Every row gives one point. Any point is a mix of the corners, with weights that add up to 1. It lies inside the corners' shape when no weight is negative. Say inside or outside, and name the corners with a negative weight.
(in the rows, 128 means zero)

Corners:
(1): [116 102 155]
(2): [ 94 174 183]
(3): [154 184 143]
(4): [104  89  94]
Points:
[145 177 145] -> inside
[114 106 132] -> inside
[101 163 172] -> inside
[135 162 162] -> outside (4)
[131 182 165] -> outside (4)
[124 102 131] -> outside (2)

Corners:
(1): [131 138 128 110  84  97  88  74]
(2): [135  92 145 174 109 102 152 127]
(3): [137 145 151 123 190  28 111 114]
(4): [139 163 114  84 127 125 164  80]
(5): [ 52  63  61   9  81 141  98 185]
(6): [ 75 139 114 139  85 167 101  67]
(7): [196 105 171 163 197  83 136 185]
(8): [130 121 182 118 152  78 142 169]
(9): [129 161  81 160  66 130 163 102]
Points:
[124 111 122 150  83  93 137 121] -> outside (4, 6, 7)
[132 121 117 137 123  99 127 130] -> outside (4, 8)
[141 139 139 141 132  96 142 110] -> outside (5)
[110 133 118 122  99 113 126  98] -> outside (7)
[143 123 168 154 149  87 129 114] -> outside (5, 9)
[133 123 120 127 124 107 134 138] -> inside
[135 141 150 145 114 117 144 116] -> outside (3, 5)
[125 129 114 111 112 118 143 116] -> inside

Corners:
(1): [119 193 169  74 112 161 140  92 181 108 118 118]
(2): [124  85  97 103  96 125  86 143 120 189 107 156]
(3): [196  88 131  91  53 144  85  42 171 134 153 103]
(4): [152 149 119 106 117  97 143  68 122 157 141 111]
(5): [ 94 125 167 160  96  60 153  77 143 126 167 117]
(6): [123 130  74  89 127 185 129 228 134 159 121 159]
(7): [145  76 169 206 156 108 127 124 114 120  97 141]
(8): [ 52 120 110 157  92  90 202  94 122 111 144 100]
(9): [ 98 181 141 135 119 171  98 148 127 150 120 175]
(10): [153 149 157 208 116 129 172  96 155 131  75 117]
(11): [ 45 133  91 106 125 123 164 146 138 163 196  74]
(12): [124 185 134 185 109 131  86 170  70 180 109 132]
(13): [123 114 134 193 128 126  64 136 155 116  83 138]
Points:
[107 121 125 133  97 116 150 121 130 142 138 116] -> outside (4, 9, 13)
[132 125 131 130 101 131 121 108 132 146 132 127] -> outside (13)
[115 132 126 119 106 131 121 117 138 143 139 121] -> outside (10)
[117 131 124 145 114 137 119 128 135 139 118 129] -> outside (5)

Corners:
(1): [ 74 166  43  52 167 175  56 175 165 133  81 146  68 122 164  61  69 102
  84 103]
(2): [ 95 148 125 120  93  64 106 126  69 118 116 134 135 118 119 126 183 107
  22  63]
(3): [182 129 133 146 150 116 154  91 178 149 164 151  78 139 132 169 132 132
 190 149]
(4): [143 120 149 129 117 122 133  93 133  86 104 144 182 142 139 127 127 153
 119  99]
(5): [198 126 174 113 131 136 187  83 204 170 190 166 109 142  61 107 156 149
 208 111]
(6): [ 94 105 176 117 143 103 173 155 143 106 129  89 190 120  92 161 154  85
 102 110]
(7): [141 147  94 140 201 134 111  84 127 125 124 162  74  64 163  65  53  98
 158 101]
(8): [115 148 147  81 163 123  93  79 158 140 122 131  58  89 105 105  84 141
 169 153]
(9): [118 108 181 141 193 117 153 149 160  63 144 177 147 152  54 134 139 141
 165 143]
(10): [162  97 174 170 133 135 113 145  98 120  97  84 136 148 101 150 166 138
 119  81]
(11): [ 89 202  73  89 100 161  74 138 123 102 138 147  89  97 156  65  99  71
 117  85]
(12): [104 155  86  62 116 107  87 165 107 176  87 212 112  98 151 115 110  94
 163  97]
(13): [199 156 127  91 161 135 203 115 178 153 188 187 119  95 110 164  82 187
 183 128]
(14): [176 136 146 169 196  91 120 122 211 121 144 155 139 102  81 142 146 161
 167 142]
(15): [175 120  80  75 160 125  96 141 142  63  91 156  77 105 113 116  51 137
  99 108]
(16): [ 58 152  68 145  85  76 132 163 106 197  68 130  89 125 144  76 100  85
 113 107]
(17): [142  56 190 166 113  89 128 183 134 125 151 138 139 148 148 150 113  76
 100  84]
(18): [ 89 100 135 130  97 123  92 142  76 107 159 101 127 123  64 149 148  82
  87 134]
(19): [ 57  71 102  89  83  81  95 189  84 132 142 120 104 108 148  93 156 131
 106 103]
(20): [ 88 151 121 114 118  52  78 170  69 121 101 118 164 150 130  96 138  87
  81 104]
(21): [107  91 171 162 153  79 135 113 144 129 169 113 133 163  98 209 157 127
 124  64]
Points:
[130 127 136 107 148 106 120 123 143 121 136 152 117 116 108 132 119 128
 133 118] -> outside (10, 11, 16)
[ 93 101 147 110 116 119  90 151 106  81 126 129 129 139 120 152 146 101
  84  89] -> outside (5, 7, 13, 14, 16, 20)
[124 124 132 118 138 110 131 140 135 120 124 135 126 122 110 128 121 116
 121 109] -> inside
[ 90 137 113 113 140 103  92 155 122 115 106 138 110 121 133 104 122 100
 106  99] -> outside (4, 5, 13, 18)
[121 131 117 108 139 116 108 138 130 119 120 141 107 109 124 113 109 119
 122 119] -> outside (5, 21)
[ 95 140 109 109 115 109 114 149  98 120 118 136 130 126 115 108 134 103
  95  92] -> outside (3, 8, 14, 17)
[142 131 140 112 149 125 122 122 136 111 132 151 123 123 111 134 114 119
 135 110] -> outside (14, 16, 19)
[148 147 126 126 125 112 135  98 133 156 144 147 113 115 124 127 122 148
 180 124] -> outside (1, 2, 6, 9, 15, 17)
[126 118 129 125 136 111 123 143 132 120 130 141 125 126 122 128 124 113
 118 100] -> outside (8)

Corners:
(1): [108  67 107 131 144 153 144 172 176 143 127 158 131 156 145 113 164 138
  90  98]
(2): [124 114 185 112 101 135  69 130 145  47 142 119  75  66 152 147 197 171
 165 122]
(3): [160 102 163  84  85 169 122 151 144 102 134 144  94 102 111 129 224 204
 194  80]
(4): [123  68 100 153 179 215 131 156  91 130 156 156  96 149 175  94 170 207
 161 119]
(5): [111 183  82 105  91  54 178  99 128 146 169  63 165 134 116 130  94  69
  79 114]
(6): [ 81 131  81 104 158  60 168  76 127 164 160 100 174  90 107 152 108  82
 106 127]
(7): [128 148 110 176 164 180 139 179 171 182  94 142  79 155 118 128 139 122
 138 123]
(8): [145 211 112 157 107  73 183 134 129 119 142 165 216  54 184 178  95 103
 129 129]
(9): [ 92 182  88  85  86  99 139 150 108 116 186  94 209  79 111 117 104  47
 158 113]
(10): [175 117 171 110 131 139 117 108 104 140 173 103 132  76 118 109 123 146
 136  85]
(11): [127  82 176 110 131 124 117 122 117 145  93 166  81 125 147  68 171 176
 135 139]
(12): [139 131  62 141 169 131 138 120 169 136 113 162 120 129 114  82 173  99
 122 134]
(13): [124 122  62 125 106  28 158 108 109 146 113  35 219  74 117 127  91  94
  91 161]
(14): [107  93 114 162 129 123 155 150 152 143 131 144  91 107 104  93 101 151
 171 100]
(15): [147 109 127 141 203 156 141 175 133  96 115 144  74 183  81 138 112 147
 101 120]
(16): [120 112 104 193 128 179 101 173  99 119 138 202  69 122 129 103 183 189
 132  84]
(17): [116 102 121 127 165 142 116 105 148 121  65 132 117 181 135 130 140  98
 128 109]
(18): [100 199 101  97  99  49  98 153 123 157 195 178 185 102 178 183  86 130
 131 140]
(19): [ 76 155 113 136 148 110 130 159 156 135 117 114 146 153 109  95 136 154
 132 129]
(20): [108 151 128 126  83  75 161  80 140 125 140 109 195  94  77 127 102  84
 112 156]
(21): [111 150  76  85 104  99 168  50 145 138 109  78 150  83  74 110  86  94
  72 119]
Points:
[126 103 155 113 116 146 130 126 130 115 118  91  98 121  98  94 138 153
 158 119] -> outside (1, 6, 8, 12, 16, 18)
[112 132 107 123 130 114 143 125 132 133 140 123 146 114 118 124 128 113
 127 121] -> inside
[111 127 105 138 131 117 136 126 140 137 127 134 138 116 133 116 131 119
 123 119] -> outside (3, 15)
[104 113 109 123 121 112 122 115 123 132 137 129 144 102 129 104 136 134
 128 125] -> outside (3, 5, 7, 8, 15)
[120 117  99 116 134 113 146 105 140 142 123 126 134 125 106 113 131 128
 109 118] -> outside (2, 7, 8, 9)
[120 144 117 127 126 105 138 126 136 133 130 126 137 110 115 127 123 120
 127 123] -> outside (1, 4)

Corners:
(1): [159 109 180  77 128 149 151 124 104 181 158 122 133 171 107 168 164 163
 105 134]
(2): [129 106 164  72 119 135 107 114  95 249 110 118  89 138 167 162 168 166
 119 111]
(3): [161 127  86 119 111 200 124 167 113 108 135 108  83 104 117 136 162  76
 124 150]
(4): [196 130 143 180 157 141 160 180 139  55 101  92  97 123  92 166 140 127
 156 104]
(5): [165  91 129 170 138 164 149 138  53  29  94 130 110 173 117 150 131 123
 102  94]
(6): [108 120  64 156 160 107 132  93 126 111 104 186 112 115 111 149 169 117
 170 175]
(7): [ 78 121 103 116 203 118  90 131 119 123 102 156 157 100 157 137 116 102
 132 177]
(8): [151  81 107 169 124 100 170 141 140  55 178 113 106  83  96 161 124 145
 123 105]
(9): [150  48 112  73 104 124 100 116 138 151 132 115 146 129 157 185 153 135
 118 144]
(10): [164 160 149  67  96 101 121 107 114 195  79  89 122 135 117 166 188 128
  63 111]
(11): [ 68 123  42 168 183 110 134 123 170 144 138 131 114 127 146 141 158 122
 143 190]
(12): [100  89 149 183 115 129 162 130  78  94  92 106 138 147 122 137 130 136
 140 146]
(13): [ 76 143 111 123 185 135 114 100 117 181 127 148 103 189 174  90 101 123
 181 174]
(14): [ 81 123  97 168 186  69 103 138 101 144 144 146 130 145 124  96 154 160
 184 149]
(15): [157  64 139 152 115 134 140 115  93 107 110 112  59 148  85 127 135 127
 114 144]
(16): [ 89 127  71 111 147 114 132 150 132 114 102 192  73 128 154  92 173 148
 155 183]
(17): [103 122 111 157 159 129 118 115 164 145  94 196 126 126 129 106 160 131
 143 146]
(18): [121  96 129 155  89  78  92 122 105 154 144 136 132 159 124 201 116 165
 101 154]
(19): [186 125 172 156 121 177 164 108 131  75 134  90 125 113 116 131 166 159
 101 145]
(20): [180 126 182 128 104 114 147 115 107 186 102 132 117 149 177 166 199 105
 104 136]
(21): [119  97 181 151  97 144 156 120 117  82 120 132  73 150 101 179 183 133
 139 111]
Points:
[142 102 132 135 123 125 128 128 111 124 122 128 114 135 126 154 146 136
 124 136] -> outside (11)
[107 132 113 125 145 114 123 119 123 173 135 140 122 135 142 133 147 139
 136 161] -> outside (4, 5, 9, 15, 21)
[127 119 119 128 138 128 134 130 122 125 115 141 104 133 133 131 160 141
 133 150] -> inside
[107 115  94 144 151 120 133 126 136 132 122 137 107 133 135 138 157 130
 135 162] -> inside
[149 105 141 121 108 130 130 119 102 143 137 112 102 154 130 152 154 143
 105 134] -> outside (4, 6, 7, 12, 17)
[148 113 106 135 139 118 134 139 123 108 128 128 110 122 120 144 155 133
 123 148] -> outside (2, 12, 13, 17, 21)
[121 104 125 129 133 125 129 122 112 139 122 130 118 136 132 145 151 135
 128 146] -> outside (4)

Corners:
(1): [ 76 115 109  91 147 109  89 130 102 129  85 133 141  89  98 119  89 179
  91 144]
(2): [132 220 113 150 146 182 170 181 103 136  89 159 134 143 110 143 135  78
 137  98]
(3): [106  86 115 127 154 110 132  69 158 125  44  77 157 146 143 151 171 167
  91 119]
(4): [133  86  61 113 212 123 176  80 116  88  86 166 146  91  97 141 109 148
  87 170]
(5): [104 108  91  48 123  95 104  79 149  94 129 115 178 117 120 167 102 183
  39 174]
(6): [110 104 189 146  52 120 121 147 123 123 171  89 141 109 193 180  85  66
 175 117]
(7): [107  86 151  96 160 100 141  86 122 145  97 143 138 143 147  89 174 112
 111 197]
(8): [140  87 147 186  67 141 100 157 213 168 178 126 136 159 143 154 147 109
 174 130]
(9): [ 91  66 150 177  67 167 127 201 188 108 138 106 144 120 148 138 165  86
 174 167]
(10): [ 62  90 135 110 147  81 137  79  93  78 145 134 203 108  89 141 140 172
  91 111]
(11): [ 60 106 125 153 143 179 102 138 147 129 167 164 121 146 126 138 125  58
 203 134]
(12): [149 194 121 137  99 149 128 148  84 142 116  43 120 169 113 117 135 115
 180 182]
(13): [108  85 164 107 109 181 167 151 161 146 175 142 133 116 121 137 130 102
 198 103]
(14): [157  79 123 133  88 177 107 109 167 171 114 148 136 110  94  88 158  38
 157 123]
(15): [130 118 109  93 161  98 140  71 112  75 108 156  63 101 117 134 155 172
  40 137]
(16): [ 98 114  96 123  97  91 110  81 140  95  80 158 139  76 112 149 172 169
 144 185]
(17): [183 239 186 150 161 177 140 154 146 100 150 102 134 143 124 136 125  91
 177 158]
(18): [128 178 165 140 163 201 142 176 107 107 121 112 114 183  74 187 121  71
 162 164]
(19): [156 113 111 118 141 165 114  79  76  98  74 136 161  91 157 125 171 177
  78 181]
(20): [152  78 105  71 138  70  77 145 134  78  81 121 124 134 161 125 175 179
 109 141]
(21): [154 151 160 177 116 162 138 190 128 194 166 102  93  99 136 170 191  41
 188 138]
Points:
[141 146 137 125 120 150 116 130 131 125 120 116 127 125 128 145 136 117
 140 136] -> outside (4, 7, 9, 10)
[113 119 135 128 120 133 123 137 130 113 125 115 137 125 136 146 134 123
 138 150] -> outside (14)
[104 108 112 113 133 129 121 105 123  94 113 132 150 111 122 134 127 144
 117 135] -> outside (7, 8, 18, 21)
[115 120 119 128 151 118 116 114 124 105  99 122 128 124 116 134 157 155
 121 177] -> outside (2, 5, 6, 13, 14)
[126 120 141 132 114 141 130 140 132 125 142 127 142 122 131 144 145 100
 158 145] -> outside (1, 3, 15)
[141 105 106 127 136 139 115 112 146  87 105 121 130 130 129 151 129 135
 127 169] -> outside (1, 2, 7, 10, 13, 21)
[112 104 141 129 114 150 135 142 146 125 137 128 135 119 128 140 143 111
 157 138] -> inside
[125 136 134 125 121 151 119 133 138 119 111 118 131 138 125 136 138 115
 142 152] -> outside (4, 10, 21)

Corners:
(1): [123  99  91 146 189 171 116 152 141 152 124 202  80 158 137 127 101 141
 176  97]
(2): [103  98 121 126 115 220  73 182 166  77  61 184  78 133 101 159 116  95
 134  92]
(3): [104 111 117  98  58  89 108 215  86  94 149  82 146 130 149 107  77 165
  80 150]
(4): [158 138 132 148  76 125 102  95 195  52  92 128 101  94 159 130  85 154
 105 203]
(5): [134  88  92  92  82 114 109 125 118 147 153 161 107 150 160 129 158 151
 163 125]
(6): [174 192 146 101  95 112 124 138 118 213  97 108  21 167 129  90 146 119
 204 112]
(7): [138 113 109 123 107  53  83 149 128  43 110 140 127  76  92 195 166 177
  73 152]
(8): [106 125 115 142 160 182  89 152  66 131 134  87 116 144 154  90 142  82
 163  71]
(9): [134 106 136  95 140  92 111 166  80 149 160 136  79 134 151  74 151  80
 136 169]
(10): [176 142 172 126 126 131 112 137 134 100  92 204 112 126 169 165 162 138
 152  93]
(11): [136  87 137 164 196 167 116 117 106 153 116 144 106 136 110 114 154 132
 137  64]
(12): [ 51 115 110 164 176 160 132 197 114 125 124 106 116 137 158 120 172 133
 165 107]
(13): [197 182 102 106  74 136 175  84  92 141  45 124 119  86 209 173 162  83
 160 103]
(14): [188 108 132 137 128  84  91 128 153  83 136  62 111 138  93 105 157 125
 195 128]
(15): [123 125 134 133 194 126 169 103 107 127 100 130  87 157 133  95 164 162
 194 106]
(16): [145 120 153  70  85  38 112 137 124 125 168  72 140 128 131 159 122 111
 171 180]
(17): [ 92 123 110 175 128 167  96 152  64 132  41 138 166 118 147 122 140  55
 122 125]
(18): [172 121 155 166 146 144  89 134 115  92 150  93 103  97 130  97 108 178
 171 135]
(19): [173 134 135 134 186 160 101 127 117 122  89 129 108 123 152 132 160 170
 136 153]
(20): [171  92 127 146  68 106 118 150  89  67 156 132 107 140 168 189 125 119
 119 124]
(21): [163 231 128 108  79  98 180 141  42 174 129 120 139 123 155  83 159 138
 111 196]
Points:
[124 106 120 138 145 140 112 142 129 100 107 139 110 129 144 134 128 127
 140 121] -> outside (5, 6, 18, 21)
[139 128 124 128 128 136 120 140 109 132 116 114 108 133 150 115 136 127
 154 132] -> outside (7, 10)
[146 130 125 129 122 120 113 133 115 114 113 131 112 121 138 134 148 132
 142 138] -> outside (3)
[130 124 119 131 128 136 116 152  95 128 111 124 116 131 139 124 142 117
 144 121] -> outside (4, 10)
[143 110 123 138 130 148 107 141 137 106  91 169  86 134 137 155 148 121
 147 108] -> outside (3, 8, 16, 18, 21)
[137 114 126 138 129 129 105 144 113  99 128 136 115 129 140 134 140 123
 144 141] -> outside (3, 6, 11, 13)

Corners:
(1): [114  63 134 130  82 156 106 155 210 169 136 121 161 114 122 105 124 116
  88 136]
(2): [106  53 111 175 101 158 135  90 212 114  95 158 117 181 109  87  94 158
 151  58]
(3): [129 140 112  74 160 117 186 131 166  64  84  39 160  77 114  78  73  99
 149 145]
(4): [ 92 142 143  99  87 141 132 103 116 143 132 158 157 175  83 148 151  88
 101  89]
(5): [105  89 120 138  82 165 115 103 137  94 113  89 140 115 125 144 124 111
  90 131]
(6): [187 149  90 183 176  88 121  83 205 179  92  40 177  87  98 150  95 126
 176 164]
(7): [ 96  63 101  76 123 149 116 136  65  90 129 172 177 177 157  68  93 112
 154 124]
(8): [ 73 110 119 137 150 132  84 124  86 100 180 124 201  82 126  54  42 181
 173  99]
(9): [201 172 144 102 179 135 172  47 190 145 125  46  95 125  89 195 136  76
 169 103]
(10): [145  63 109 117 139 110 164 155 100 130 115 114  78 152 200 163 114 166
  91 132]
(11): [106  86 141 102 142 158  93  77 171 176 162 140 111 172  96 112 133 138
 130 146]
(12): [118  99 168 138 147 170 178  94 118  97 149 166 145 182 121 172 123 125
 112  93]
(13): [ 94  80 129 140 159  77  95 133 176 152 146 129 135 107  88 128  69 106
 173 162]
(14): [ 97 131 131 111  89 150 161 151  93 118 117 127 108 114 195 153  87 135
 139 169]
(15): [133 138 150  65 106 198 131 153 145  73  96  47 117  83  68 146 120  92
  63 121]
(16): [ 94  76  99  71  97 175 128 152 138  83 158 144 120 122  98  74 150 143
 102 156]
(17): [ 92 156 110 114 143 156  90 125 114 152 165 190  72 161 194 162 163 143
 118 110]
(18): [208  89  97  64 180  80 163  64 136 104  57 151  70 153 171 128  81 141
 146 186]
(19): [157 173 142 169 127 140 111 111 165 185 142 106 106 122 116 127 134 102
 128 158]
(20): [ 85  59 159 133  89 113 114 177 181 124  98 154 124 160 119 140 188 128
 156 124]
(21): [147 152 115  82 125 102 116 175 112 101 149 112 137 119 169 134  78 144
 148 177]
Points:
[122  97 128 117 121 138 134 120 160 128 113 119 126 138 119 132 128 115
 125 132] -> outside (8, 21)
[132 117 119 112 142 128 125 108 152 122 124 107 127 129 110 122 113 121
 144 126] -> outside (1, 12, 14)
[132 117 122 105 133 131 128 119 138 124 127 132 120 139 139 133 112 129
 131 139] -> inside
[114 116 117 117 122 137 124 140 145 121 129 105 141 116 127 118 113 119
 134 130] -> outside (11, 12, 18)
[111 105 135 121 125 143 121 128 137 126 138 122 128 140 130 134 120 124
 119 109] -> outside (6, 14, 16, 18)
[114 101 118 105 119 143 131 134 145 113 132 123 128 124 120 112 121 129
 127 144] -> inside

Corners:
(1): [ 68 168 132 116 124 163  78 110 161 152 204 170 148  99 146 141 141 156
 125 119]
(2): [ 75 129 119  96  86 141  85 120 168 144 155  83 142 113 121 168  96 138
 102 179]
(3): [168 137 127  73 132 100 148 126 114 103 139 134 131 130  92  89  71 157
 134  92]
(4): [123 101 140 159  97 123  61 107 127 147 192 158 114 161 118  78 172 142
 134 118]
(5): [169  78 147  65  96 165 110 184  81  84 111  66 116 149 142 135 146 154
 137 154]
(6): [131 144 112 146  39 130 165 110 165 105 136  76 102 111 153 136 136 156
 122 102]
(7): [167  81 124 135  59  86 203 117 180 180  71 133  81 142 170 157 117 126
 148 101]
(8): [116 118 123  92  88  63 193 139 154 134 124 104 167  74 155 191 144 115
 110 121]
(9): [ 89 156 114 180 140 140 156 128 241 110 173 139 114  99 135 126 163 177
 154 155]
(10): [161  88 119 129  86 100 162 161 126 164  99 163 138 194  98 137 201 151
  89 128]
(11): [201 142 157 125 148 161 187  90 182 171 220 157 156  74  82  97 144 158
 125 158]
(12): [ 87 156 130 177 117 152  63 131 126 111  99 101 109 176 160 159 147 192
 103 228]
(13): [131 119  84 116 140  93  94  73 138 123 146 104 166 133 115 180 137 214
 127 159]
(14): [120 139 108 137 132  78 159  70 141 144 156 105 217 146 151 103 153 169
 142 136]
(15): [100 146  68 131 173  94 183  89 125 140 151  94 142 151 110 141 167  80
 174 145]
(16): [136  83 151  58  78 103 151  96 176 119 101  81 152 158 155 139 193 116
  90 134]
(17): [111 131 120  91  46  87 188  68 162 199 178 129 132 133 134 135 131 109
 183 133]
(18): [124  98 140 138 120 121 159 135  26  66  76  89 146 162 127 144 127 166
 121  88]
(19): [129 121 113 153  91 132 119 137 177 130 204 159 126 156 170 142 120 141
 124 104]
(20): [113 170 158 118 115 141  61 117 136 126 163 115 186 144 113 170 128 156
 135 163]
(21): [102 133 152 105 118  76  95 133  89 183 169  69 125 169 130 168 106 127
 132 123]
Points:
[113 142 132 121 110 129 112 116 144 134 155 121 147 133 129 146 136 152
 130 142] -> inside
[128 126 125 115 106 114 127 117 131 135 142 119 142 144 129 139 133 151
 124 134] -> outside (9)
[116 105 114 130  96 107 137 127 142 127 125  94 126 149 148 154 149 141
 120 135] -> outside (1, 3, 11, 17, 20)
[124 126 128 121 101 120 134 115 143 136 149 119 131 136 129 140 139 147
 132 137] -> outside (14)

Corners:
(1): [126 130 122 104 173 144 172 177 167 161 172 117 182 105 167 135 125 127
  76 146]
(2): [143 183  90  42 137 123 136 173 130 144 159 100 134 139  79 141 156 104
 151 146]
(3): [149 144 125  77 171 171 157 177 144 133 116 106 132  78 113 150 125 105
 143 121]
(4): [118 152 143 106 100 154  90 134 135 160 115 116 100 146 102 153 136 163
 180 143]
(5): [118  94  86 133 112 106 131 129 146 132 152  93 119 120  72 153 125 143
 125 135]
(6): [131 154 119 122 122 138  78 133 112 125 157 144 145 136 140 112 111 182
 135 122]
(7): [126  78 121  98 145 120 100 163 171 111 163 162 162 162 175 175  90 104
 186 120]
(8): [145 117 167  90 164  40  37 172 179 117  79 118 149 141 107 116 135 143
 138 122]
(9): [126  94 122 189 159 100 188 114 100 125 139  60  88 151 134 155 122 141
 117 124]
(10): [142 119 162 103  98 141 148 115 200 112 171  85 137 121 160 161 116 122
 103 135]
(11): [110 154  73 132  97 106 111 120 129  87 105  99 131 116 141 137 129  97
  97 146]
(12): [129  88 143 148 209 147 181 141  94 147 100 174 142 152 109 149  96  92
  82 115]
(13): [187 105 119  87 139 119  87 168 193 103 106 140 175 157 103 215 182 132
 151  80]
(14): [161  81 155 109 154 133 126 205 173 168 168 114  93 136 151 216 155  92
 140  54]
(15): [101 140 112 200 152 102 124  88 135 119 114 130 178 137 103 159  56 101
  62 136]
(16): [108  97 120 249 103 147 112  27 142 115 112  70  74 148 148  75 103 108
 116 183]
(17): [151 140 115 152 127 109 101 138  89 148 179 174 145  71 184 111 133 133
 163 169]
(18): [135 170 124  83 147  92 134 141 170 186  81 123 100  99 102  89  74  83
 156 141]
(19): [194 140 131  87 111 137  76 229 168 161 151 143 128 123 120 140 110 118
 185 157]
(20): [ 86 134 134 220 131 114 180 141 132 111 144 186 181 137  85 164  75 164
 100  86]
(21): [175 169 134  74 173 163  99 173 164 175 158 187  94 130  89  87 109 180
 194 217]
Points:
[137 120 120 121 134 134 122 132 154 141 141 107 113 122 144 145 122 126
 143 138] -> outside (2, 8, 12, 19, 20)
[144 132 131  97 141 125  97 145 164 143 116 120 125 138 106 141 115 115
 148 133] -> outside (1, 9, 11, 17, 20)
[137 124 120 114 137 113 112 154 144 133 127 124 135 130 118 147 130 126
 143 119] -> outside (10, 15, 21)
[132 119 118 123 140 123 130 147 150 139 143 116 136 122 121 144 122 127
 124 134] -> inside
[131 106 132 142 135 126 124 115 158 131 147  86 115 137 132 153 133 131
 137 144] -> outside (6, 11, 12, 18, 19, 20)
[138 115 124 124 144 123 128 150 147 130 137 120 131 134 131 158 122 121
 139 122] -> inside
[126 120 120 123 153 107 132 160 121 132 134 140 146 124 128 158 133 129
 132 102] -> outside (10, 15, 16, 19, 21)
